Every row gives one point. Each table stands for the endless flat space through its points: a line for two points, a plane for three, and so on. The two share one point or none. Which?

First (2 x 4):
[[ 5.1 -1.2 -1.5  4.7]
 [ 1.6 -2.7 -3.0  0.7]]
Second:
[[ 3.5 -1.1 -2.2  2.9]
 [ 4.4 -2.3 -2.4  1.5]
 [ 2.4  1.2 -1.8  5.3]]
They share: [ 3.0 -2.1 -2.4  2.3]

First (3 x 8):
[[ 2.1 -2.2  2.8 -1.2  6.1  3.2 -2.3 -4.6]
 [ 0.3 -0.8  0.5 -0.1  1.8  3.8 -2.4 -4.0]
 [ 2.4 -1.7  2.0 -1.6  4.5  2.9 -3.0 -5.2]]
Second, 3 rows:
[[-1.2 -0.4  0.2 -0.5  0.8  8.2  0.1 -1.2]
 [ 1.2 -2.5  2.5  1.3  5.8  0.7 -3.5 -4.6]
 [-1.8  0.8 -0.6 -1.4  0.0  8.5  1.0 -2.6]]
They share: [ 0.0 -1.3  1.3  0.3  3.4  4.1 -1.7 -3.4]

First, 3 rows:
[[ 2.0  3.3  3.6  1.0 -0.9 -3.8 -0.4  1.2  3.7]
 [ 1.2 -3.5  3.7 -3.9 -0.1 -2.0  7.6 -2.4 -0.9]
 [ 1.0 -3.2  4.6 -3.5 -0.4 -2.3  6.6 -1.3 -0.3]]
Second, 2 rows:
[[-0.6 -0.2  5.2 -1.2  1.8 -0.8 -0.2  0.6  2.1]
 [ 1.4  0.6  2.8 -0.4 -0.6 -4.4  3.8 -2.2  1.3]]
They share: no point

First:
[[ 4.2  3.9 -2.3  1.6 -0.1 -2.0 -1.0  3.8  2.7  1.3 -3.8]
 [ 0.7  1.0 -0.3  2.7  2.5 -0.7 -2.5 -0.1  2.6  3.4 -2.7]
 [ 2.2  1.6 -1.8  2.3  0.1 -1.4 -2.5  1.0  2.0  3.0 -2.6]]
Second:
[[ 1.6  4.3 -1.9  2.2  2.0 -2.2 -0.6  1.9  2.8  2.6 -3.6]
 [ 0.5  5.3 -3.0  2.4  1.7 -3.1 -0.2  1.1  2.3  3.5 -3.3]]
They share: [ 2.7  3.3 -0.8  2.0  2.3 -1.3 -1.0  2.7  3.3  1.7 -3.9]

First (4 x 12):
[[-1.5 -0.9 -3.4  0.0  3.3 -0.5 -2.2  1.3 -1.0  3.3 -3.9  3.8]
 [-7.4  5.8 -5.7 -6.2 -1.6 -3.8 -6.1 -5.2  1.2  1.0 -4.6 -1.9]
 [-5.5  5.6 -0.8 -4.9  2.2 -0.5 -1.6 -3.3 -2.9  1.4 -2.3  3.2]
 [-2.1  3.9  1.4 -1.8  2.7 -1.7  3.2 -4.7 -2.2  2.1  0.3  8.0]]
Second, 2 rows:
[[-1.6  1.9 -3.2 -0.2  4.7 -2.2 -5.2 -1.5 -3.1  2.5 -2.8  3.2]
 [-5.6  2.7 -2.8 -4.2  1.1 -1.4 -1.2 -3.1  0.1  0.9 -2.8  1.2]]
They share: no point

First (5 x 18):
[[ -1.3   3.4  -5.0  -0.3   0.4   3.7  -0.4   3.4   0.2   0.0  -2.5   4.1
   -5.7   0.9   2.2   1.5   0.3  -0.9]
 [ -2.3   4.9   0.9   0.4  -1.7   4.3   0.3   2.6   2.7  -1.3  -2.3  -0.5
   -6.6  -1.1   2.7   2.6   2.4  -4.4]
 [ -5.1   4.9  -2.7   2.4  -1.7   1.1   2.5   3.2  -1.7  -2.1  -4.1   3.7
   -7.8  -2.7   1.9   6.0  -0.8  -2.4]
 [ -3.9   5.8   0.6   2.4   1.0   2.3   1.3  -1.9   3.4  -1.2  -3.5  -2.0
   -4.2   5.4   0.1  -0.3   5.8  -6.0]
 [ -1.5   5.1  -1.5  -0.1   1.7   5.7  -2.3   3.2   3.3  -0.9  -4.6   0.9
  -10.3  -0.4   5.8   3.9   0.3  -3.9]]
Second, 3 rows:
[[-2.8  1.3 -3.4  0.1  0.2  0.5  3.8  3.6 -2.2 -1.8  3.0  2.8 -3.5  1.3
   2.5 -2.2  2.2 -0.7]
 [-4.3 -0.4 -2.2  1.2  0.3  1.5  1.8  4.6 -2.7  0.1  3.6  1.4 -2.4  2.7
   2.0 -3.2  1.9 -1.6]
 [ 0.3  3.2 -2.8 -1.0 -3.6  6.5 -2.7  3.0  2.5  3.0 -2.2  2.1 -0.2  2.0
  -2.7 -0.5  2.6 -1.7]]
They share: [-0.7  2.8 -3.4 -0.8 -1.9  3.5  0.8  3.0  0.5  0.3  0.0  2.8 -2.0  1.3
 -0.2 -1.0  2.5 -1.0]
